Each wall is flat, endless, passes through zero and stands at right angles to its row. A trip goes straight from one point to another. Which walls does it cross, in order?

Walls:
(1): [-0.60  0.15]
(2): [ 0.00 -0.48]
(3): [ 0.70 -0.02]
(4): [-0.58  0.06]
(5): [ 0.96 -0.12]
(6): [-0.32 -0.31]
(7): [ 0.33 -0.05]
Trips:
[0.21 0.69] to [0.07 0.04] -> none
[-0.38  0.33] to [-0.07  0.88] -> 6
[0.73 0.07] to [ 0.04 -0.35] -> 2, 6
[-0.44  0.24] to [-0.22  0.12] -> none

Walls:
(1): [ 0.12  0.38 -0.16  0.17  0.35 -0.18 -0.03 -0.35 -1.02]
(2): [ 0.22  0.42 -0.27  0.85 -0.15  0.28 -0.29  0.53 -0.37]
(3): [ 0.05  0.12 -0.57 -0.51 -0.23  0.22  0.13  0.10  0.01]
(4): [ 0.56  0.61  0.32  0.01  0.45 -0.56  0.74 -0.16 -0.01]
(5): [ 0.33 -0.08  0.33 -0.74 -0.29  0.08 -0.05 -0.39  0.71]
(6): [ 0.42 -0.20 -0.17  0.20 -0.32 -0.08  0.36  0.12 -0.83]
(7): [ 0.04  0.23  0.24  0.53  0.31 -0.60  0.50 -0.70 -0.43]
Trips:
[ 0.86 -0.27  0.45  0.21  0.15 -0.35 -0.30 -1.04  0.22] to [ 0.27  0.43  0.29 -0.73 -0.12 -0.41  0.29 -0.14  0.05] -> 3
[-0.68 -0.92  0.14 -0.20  0.32  0.29 -0.66  0.17 -0.11] to [-0.83 -0.12  0.47 -0.03  0.28  0.15 -0.17 -0.14  0.28] -> 5
[-0.04 -0.05  0.58  0.01 -0.19  0.39 -0.80 -0.23 -0.10] to [-1.01 -0.05  0.43 -0.53  0.21  0.08 -0.09  0.17  0.11] -> 2

Walls:
(1): [-0.28 -0.52 -0.95  0.11  0.14 -0.64  0.80 -0.35  0.82 -0.05  0.90  0.02
  0.14 -0.04 -0.53 -0.38 -0.52  0.32 -0.02 -0.18]
(2): [-0.05  0.06 -0.27  0.52 -0.06 -0.76  0.01  0.35  0.82  0.05 -0.50  0.07
 -0.37 -1.10 -0.06  0.78 -0.50 -0.11 -0.03 -0.53]
(3): [ 0.12 -0.17 -0.42 -0.55  0.33 -0.44 -0.05  0.01  0.15  0.48 -0.48 -0.08
 -0.01  0.40 -0.25 -0.28 -0.20  0.04  0.21 -0.04]
(4): [ 0.22  0.42 -0.92  0.13  0.04 -0.59  0.32  0.35 -0.02 -0.61  0.35 -0.74
 -0.08  0.89 -0.74  0.90  0.32  0.37 -0.10 -0.55]
(5): [-0.01  0.04 -0.12  0.53 -0.69 -0.11  0.51  0.48 -0.31 -0.43 -0.57  0.66
  0.09 -0.37 -0.76  0.20  0.31 -0.09 -0.27 -0.23]
(6): [-0.66 -0.06 -0.42  0.10  0.26 -0.44 -0.52  0.30 -0.24 -0.36  0.35 -0.60
  0.03  0.23  0.20 -0.33 -0.36  0.10  0.42  0.40]
(7): [-0.01 -0.29 -0.11 -0.21 -0.28  0.15  0.22  0.21  0.10  0.29  0.25  0.48
 -0.08  0.38 -0.68 -0.61  0.41 -0.69 -0.93  0.19]
Trips:
[ 0.08 -0.15  0.09 -0.10 -0.66 -0.28  1.22  0.56 -0.32  0.22  0.27  0.77
 -0.20 -0.57 -0.17 -0.32 -0.31  0.15  0.22  0.14] to [-0.06 -0.14 -0.32  0.37  0.24  0.40 -0.76 -1.12  0.63  0.34  0.24 -0.33
 -0.63  0.04  0.32 -0.44 -0.87  0.60 -0.28 -0.04] -> 5, 3, 7, 6
[-0.16  0.24  0.19 -0.13 -0.22 -0.36  0.89 -0.28 -0.41  0.86  0.34  0.33
  0.23 -0.33  0.43  0.29  0.30  0.23 -0.07  0.48] to [-0.18 -0.08 -0.64  0.33 -0.34 -0.61 -0.60 -0.34  0.38 -0.25  0.22 -0.21
 -0.47 -0.13 -0.01  0.53  0.06 -0.21 -0.53  0.27] -> 2, 4, 6
[-0.77  0.82 -0.28 -0.02 -0.53  0.43  0.23  0.44  0.16  0.39  0.69 -0.05
  0.20 -0.75 -0.20  0.56  0.63  0.99 -0.26 -0.14] to [-0.03  0.58  0.07  0.66 -0.07  0.29  0.17  0.32  0.42 -0.04  0.49 -0.77
 -1.16 -0.25 -0.70  0.21 -0.58  0.23  0.23  1.25] -> 6, 5
